Each row of a before or after table is a point. The points were changed in one or more steps. Then noise was added and the rows were shuffled. The steps act on how far a point lies along the listed directions, d1 being the first. Name the steps. A step turns or swaps two directions, mirrors them in a line or flattens them onto one, adds a multiple of one to another, or multiplies one. Angles are multiples of 10 degrees, from the lower direction toward the higher: turns from -170 to 170, lines from 10 to 170 but not 90. Use the fewest steps. Two steps may share a direction if one is a turn and the other turns, adds or multiplies; they go together, in the order done. Otherwise the lowest direction goes first.

Directions:
(1): | -35 | -49 |   0 |
(2): | -5 |  4 | 60 |
(3): |  48 | -35 |   6 |
Before, 12 rows:
|   5 |  60 | -10 |
|   9 |  40 | -13 |
| -34 |  13 | -10 |
| -12 |  -9 |  22 |
|  -8 |  23 |  -3 |
|  -9 |  14 |  15 |
| -26 |   6 | -14 |
|  59 |  -8 |  -3 |
| -22 |  22 |  -4 |
|   6 |  -4 |  -9 |
| -32 |   5 | -12 |
|   2 | -10 |  -6 |
After (12 x 3):
|  13 |  20 | -11 |
| -37 |  16 | -17 |
|  56 | -58 |  35 |
| -49 |  30 | -16 |
|   8 | -11 |  -7 |
| -28 |  17 |  10 |
| -41 |  28 |   0 |
| -54 |  20 |  44 |
| -37 |   3 |  31 |
|   2 | -15 |   0 |
| -40 |  23 | -21 |
| -10 |  28 |   5 |
Steps: mirror d1 and d2 in the line at 130 degrees; multiply d3 by 1.6

Directions:
(1): | -18 | -60 |   8 |   8 |  14 | -28 |  54 |  27 |
(2): | -28 |   3 | -10 |  39 | -36 | -32 | -41 |  48 |
(3): | -33 | -35 | -14 |  41 |  35 |  18 | -33 | -43 |
(4): | -48 |  38 | -39 | -28 |  46 | -14 |   9 |  17 |
(5): |  21 |   3 |  53 |   2 |  57 |  -4 | -32 |  35 |
(6): |  38 |  16 | -38 |  51 |  18 |  34 |  26 |  30 |
Before, 12 rows:
|  20 |   7 |   5 | -11 | -23 |   7 | -11 |  -9 |
|  26 |   5 | -11 |  16 | -31 |   6 |   1 |  16 |
|  14 |  16 |   0 |  -9 |  -7 |   0 |  -1 |   5 |
|  -4 |  13 | -15 |   2 | -13 | -16 |   0 |  22 |
|   4 |  -5 |  -1 |   8 |  10 |   0 |  -5 |  20 |
|   6 |  -7 | -22 |  25 | -16 |  11 |  19 |  17 |
|   0 | -13 | -10 |   6 |  14 |   5 |  20 |  -3 |
|  32 | -12 |   0 |  16 |  -2 |  12 |  37 |   0 |
|  13 |  29 | -24 |  -1 |   6 |  12 |  22 |  19 |
|   9 |  30 | -22 |   6 |  15 |   9 |   0 |  14 |
| -28 | -10 |   0 |   9 |  19 | -27 |  -5 |  19 |
| -11 | -10 | -14 |   2 | -11 |   4 |  12 |  -3 |
After, 12 rows:
|   5 | -12 |   9 |  14 |  22 |   0 | -12 |  21 |
|  54 |  16 |  37 |  13 |  27 |  18 | -10 |  36 |
| -15 | -43 |   6 |  27 | -15 | -23 |   6 |   2 |
|  17 |  19 |   8 |  -7 |   5 |   4 | -14 |   8 |
|   1 |  33 | -13 | -25 |  -3 |   4 | -16 |  -5 |
|  45 |  17 |  25 |  22 |  23 |  19 | -30 |  19 |
|  -3 | -10 |  -8 |  -2 | -14 |  -1 |  20 |  10 |
|  13 |   1 |   7 |  16 |  26 |   2 |   9 |  50 |
|  18 |   3 |  14 |   2 |  59 |   0 |  28 |  37 |
|  16 |  32 |   1 |  -1 |  26 |  -2 | -15 |  46 |
|   8 | -22 |   6 |   7 |  18 |   2 |  21 |   8 |
|  14 |   3 |   8 |  10 | -11 | -14 | -10 |  26 |
Steps: multiply d1 by 1.6; turn d3 and d5 by -40 degrees; add 1.5 times d6 to d5; multiply d4 by -1

Directions:
(1): | -33 | -16 | -21 |   5 |  31 |  18 |   4 | -21 | -58 |  16 | -51 |
(2): |  47 | -19 | -42 |  10 | -26 |  16 |  59 | -25 | -10 | -11 |   7 |
(3): | -15 |  42 | -12 |  -6 |   0 |  60 | -18 | -50 |  20 |  15 |  24 |
Before (10 x 11):
|   7 | -11 | -18 |   7 |  -4 |  -2 |  31 |   1 | -16 | -11 | -27 |
|  -8 |  26 | -17 |  -1 |   5 |  32 |  21 | -29 |   7 |   1 |  25 |
|   4 | -30 | -15 |  15 |   2 |   8 |  22 |  -7 | -25 | -12 | -11 |
|  11 |  -9 |  12 |  -4 | -13 | -17 |   5 |  14 |  12 |  -7 |  13 |
|  34 |   2 | -15 |  11 |  -7 |  -2 |  32 |  18 |  -6 |  -2 | -12 |
|  15 | -12 | -15 |  -3 |  -6 |  -9 |  18 |  11 |  -1 |  -5 |   5 |
|  11 |   7 |  34 |  -2 | -11 | -38 | -36 |  29 |  32 |  -7 |  25 |
|  16 |  -3 |  44 |  -5 |   1 | -23 | -25 |  44 |  29 | -12 |  17 |
| -20 |  12 | -14 |   6 |  10 |  26 |   0 | -28 | -19 |  10 | -24 |
|  22 |   6 |  24 |  -4 | -14 | -20 | -22 |  17 |  30 | -20 |  29 |
After:
|  17 | -32 |  -6 |  14 |  -9 |  -9 |  24 |  10 |  -8 | -20 |   2 |
|  -1 | -10 |  28 |   2 |   4 | -45 | -31 |  31 |   1 |  -3 |  -3 |
|  51 |  -2 |  -4 |  10 | -20 | -24 |  35 |  38 |  13 | -11 |   2 |
|   7 | -23 |  40 |   0 |  14 | -36 | -18 |  52 |  -2 | -11 | -13 |
|  -9 |  52 | -19 |  -6 |  -1 |  59 |  10 | -51 |  31 |   6 |  50 |
|  15 | -17 |  16 |  -4 | -13 | -31 |   8 |  25 |   9 | -10 |   8 |
|  21 | -15 |  -8 |   7 | -15 | -23 |  33 |  20 |   0 | -20 | -15 |
|  26 | -16 |  -7 |  -3 | -15 | -26 |  20 |  27 |  10 | -12 |  13 |
|  19 |  -1 |  22 |  -3 |  -8 | -23 | -20 |  18 |  19 | -19 |  18 |
| -25 |  26 | -17 |   3 |  10 |  44 |  -5 | -43 | -10 |  15 | -15 |
Steps: add -1 times d2 to d1; multiply d3 by 2

Directions:
(1): | -13 |  48 | -17 |  29 | -27 | -14 |   8 | -38 |  -5 | -15 | -22 | -32 | -30 |  -5 |
(2): |  50 |  20 | -15 |  21 |  35 | -17 | -13 | -18 |  11 |  14 |  33 |  -7 |  16 | -37 |
(3): | -27 | -17 |   4 |  48 | -28 | -29 |  -6 |  36 |  -4 |  24 |  -3 | -13 |  28 | -29 |
(4): | -14 | -11 | -31 | -11 |  -7 | -22 | -23 |  10 |  32 |  31 |  18 |  19 | -60 |  -4 |
(5): | -36 |  22 |  21 | -25 |  17 |  12 |  -5 |   9 | -45 |   1 |  29 |  -6 | -18 | -46 |
(6): |  15 |  -1 |  56 |  32 | -21 |   1 |  -3 |   1 |  17 | -37 |  27 |  29 | -27 |  -5 |
Before, 13 rows:
|   0 |   3 | -35 |  -8 |  -2 |   6 |  -5 | -10 |  -2 |   7 |   1 |  -6 |  -4 |   7 |
|   2 |   2 | -14 |   1 |   7 | -10 |  12 |  -5 |  -8 |  12 |   3 | -14 |  26 |  -7 |
| -23 |   9 | -10 | -25 |  -2 |  17 |  11 |   5 | -10 |   4 |  -7 |   2 | -12 |   9 |
|   9 |  -8 | -14 |  -2 |   6 | -15 |  20 |   1 |   4 |  18 |  -6 |  -5 |   5 |   8 |
|  15 |  14 | -17 |   3 |  15 |  -8 |  -1 | -12 |   1 |   5 |   5 | -11 |  15 |  -9 |
|  -6 |  -7 | -17 | -43 |   7 |   8 |  -1 | -15 |  18 |   5 | -18 |   5 |  -9 |  36 |
|  18 |  15 |   0 | -19 |  21 |   6 |   0 | -25 | -14 |  -1 |  19 |  -4 | -24 |  -6 |
| -31 | -11 |  12 |  -2 | -25 | -13 |  -2 |  36 |   5 |  23 |   5 |   2 | -16 |  -3 |
|  18 |  15 |  -7 |  -6 |  10 |  -1 |   7 | -21 | -10 | -14 |   2 |  -3 | -13 |  -2 |
| -13 |  16 |   4 | -35 |  13 |  32 |  12 | -18 | -23 | -25 |  -7 |  -7 |   3 |   9 |
|  13 |  -5 |  -8 | -17 |   1 |  11 |   5 |  -7 |   0 |  -7 | -15 |  -9 |  28 |  30 |
|  18 | -13 | -33 | -34 |  27 |  -2 | -17 |   6 |   0 |  35 |  23 |   7 |  -4 |  -8 |
| -13 |   2 |  -3 | -18 |  -1 |  -3 |  -5 |  11 |   7 |   6 |   0 |   2 | -10 |   6 |
After:
| -52 | -29 |  23 | -18 | -39 |   2 |   8 |  50 |  -5 |  14 |  -8 |   7 | -11 |  16 |
|  34 |  29 | -12 |  -8 |  30 |  -5 |  -8 | -36 |  -6 |   7 |  29 |  -9 | -32 | -21 |
| -34 |  12 |   4 | -42 |  -5 |  33 |  15 | -15 | -22 | -27 | -18 |  -4 | -15 |  23 |
|   0 |  13 | -39 |   0 |  -5 |   2 |  -4 | -18 |   0 |   5 |  -1 | -13 |  -8 |   5 |
|  15 |  -9 | -14 |   1 |  10 | -15 |  18 |   2 |   6 |  20 |  -3 |  -5 |   9 |   5 |
|  16 |   9 | -16 |   9 |  19 | -14 |   9 | -11 |  -6 |  15 |  14 | -16 |  32 | -17 |
|   6 | -15 |  -4 | -25 |  -1 |  15 |   4 |   3 |   2 |  -6 | -15 |  -1 |  25 |  36 |
|  41 |  31 | -28 |  19 |  29 | -21 |  -4 | -30 |   7 |  10 |  20 | -18 |  18 | -28 |
|  26 |  35 | -18 |   7 |  10 | -14 |   4 | -35 |  -6 | -11 |   4 | -12 | -23 | -15 |
| -26 | -24 | -12 | -55 |  -4 |  16 |   1 |  -2 |  18 |   4 | -25 |  16 | -21 |  53 |
| -24 |  -8 |   1 | -27 |  -7 |   2 |  -4 |  18 |   5 |   4 |  -3 |   6 | -11 |  15 |
|  49 | -32 | -33 | -41 |  62 |  -5 | -30 |  19 |  10 |  51 |  52 |  23 |  18 | -23 |
| -49 |   2 |  -4 | -32 | -19 |  24 |  18 |  15 | -14 |  -1 | -23 |   6 | -24 |  25 |
Steps: multiply d1 by 2.5; multiply d2 by 2.5; add -0.3 times d3 to d4
